Each row of a before or after table is a point. One or more steps were done to the points. Then noise was added and the rows were shuffled. The steps act on columns, c1 being the first. Name the steps. A step turns or swaps two columns, mirrors them in a line or flattens them onto one, adds a multiple of one to another, or multiplies or shifts one. Angles are multiples of 10 degrees, from the lower column toward the higher: turns from -170 to 170, lines from 10 to 170 but not 90. Use the fewest steps. Two steps may share a column if one is a turn and the other turns, adds or multiplies; they go together, in the order done. Otherwise the lowest column goes first.
In the rows, 128 means zero.

Before, 8 rows:
[[215 130]
 [ 96 181]
 [172  91]
 [152  97]
 [125  78]
 [103 168]
 [150 122]
 [112 163]]
After:
[[ 47 154]
 [133  91]
 [115 167]
 [140  67]
 [146 173]
 [109 143]
 [101 178]
 [138  84]]
Steps: turn c1 and c2 by 160 degrees

Before (8 x 3):
[[127 149 165]
 [161 104 172]
 [162  99 115]
 [120 145 137]
 [159 153 165]
 [123 156 161]
 [102  83 146]
 [148  98 118]]
After, 8 rows:
[[164  95  96]
 [103  83 172]
 [122 143 150]
 [157 155 217]
 [124 159 208]
 [147  99 103]
 [159 105 239]
 [126 147 219]]
Steps: multiply c3 by 2.5

Before:
[[158 148 140 160]
 [138  98 132 141]
 [151 138 121  88]
 [121 143 133 144]
 [106 157 106  89]
 [113 149 111  92]
 [117  67 116 110]
 [129 148 105 157]]
After (8 x 4):
[[106 106 158  11]
 [120 133 143 176]
 [151 122 138   8]
 [113 111 149  21]
 [128 105 147 215]
 [158 140 148 224]
 [117 117  67  75]
 [138 131  98 166]]
Steps: swap c2 and c3; multiply c4 by 3

Before:
[[150 114 138 134 149 144]
 [110 113 119 110 163 114]
 [105 116 147 101 136 108]
 [134 176  88 113  75 128]
 [138 168 112  62 116 123]
 [103 136 151  81 177 109]
 [131 134  96 141  98 141]
 [106 114 113 148  89 158]
 [132 118 108 135 168 125]
 [ 95 128 167 140 149 109]
 [ 93 138 135 130 168 121]
 [141 128 100 128 116 114]
 [145 138  98 129  84 123]]
After:
[[136 168  80 151 188 125]
 [102 114  82  82 130 158]
 [104 135 195 194 144 109]
 [149 115 158 147 109 145]
 [131 136  27  99 133 143]
 [ 96 125 246 142 109 109]
 [142 135  39  88 149 124]
 [107 112 101 168 126 114]
 [133 119  68 161 101 127]
 [ 96 138 149 162 106 118]
 [104 116 184 146 146 107]
 [140 125  45 117 132 114]
 [132 174   9  93 168 129]]
Steps: multiply c3 by 3; turn c4 and c5 by -120 degrees

Before, 10 rows:
[[153 135 193  85 126 192  85 115]
 [157  69 197 142 133  86  86 145]
 [ 49 112 110 134 114 146  96 111]
 [159 144 204 129 103 105 106 121]
 [169 130 125 126 134 104 139 102]
 [121 112 182  94 142  84 131 142]
 [159 125 150 153 123 188  82 146]
 [176 128 122 145 112 118 249  79]
 [126 145 168 153 153 161 106 101]
 [157 139 158 107 130 141 150 156]]
After (10 x 8):
[[158  69 195 147 125  86 127 150]
 [125 142 171 164 139 161 129  91]
 [122 112 180 104 156  85 129 145]
 [168 129 122 131 132 107 132  98]
 [156 136 160 109 140 142 128 165]
 [178 125 123 136 106 119 130  63]
 [157 123 151 148 114 187 127 149]
 [158 146 203 120 106 105 129 116]
 [155 132 194  90 148 194 127 109]
 [ 50 113 112 128 112 146 128 105]]
Steps: turn c4 and c5 by -30 degrees; multiply c7 by 0; multiply c8 by 1.3

Before, 9 rows:
[[155 105 138 125 150 145  93 118  53]
 [152  99 163 118 130 122 134 108 166]
 [118 108 103 124 113 116 135 144 159]
 [104 119 143 113  80 123 141 133 137]
 [137 167 155 126 136 137 126 122 145]
 [161 127 141  99 118 132  82 118 165]
 [135 137 152  86 150 111  94 168 162]
 [118 102 153  79 130 159 108 116 169]
 [149 123 117 128 126 127  97 249 167]]
After, 9 rows:
[[118 130 104 111 132 162  78 154 168]
 [121 144 118 135 120 113 123 136 158]
 [148 126 172 132 132 122 116 160 163]
 [140 146 178  96 148 107  80 103 164]
 [152 209 120 100 125 126 126  90 172]
 [162 125 135  81 117 137 101 133 164]
 [137 106 134 123 133 140 127  97 147]
 [104 135 146 139  86 120 116 135 143]
 [154 134 109  92 152 145 126 149  52]]
Steps: multiply c8 by 0.7; turn c2 and c8 by -120 degrees; add -1.5 times c6 to c3; swap c4 and c7
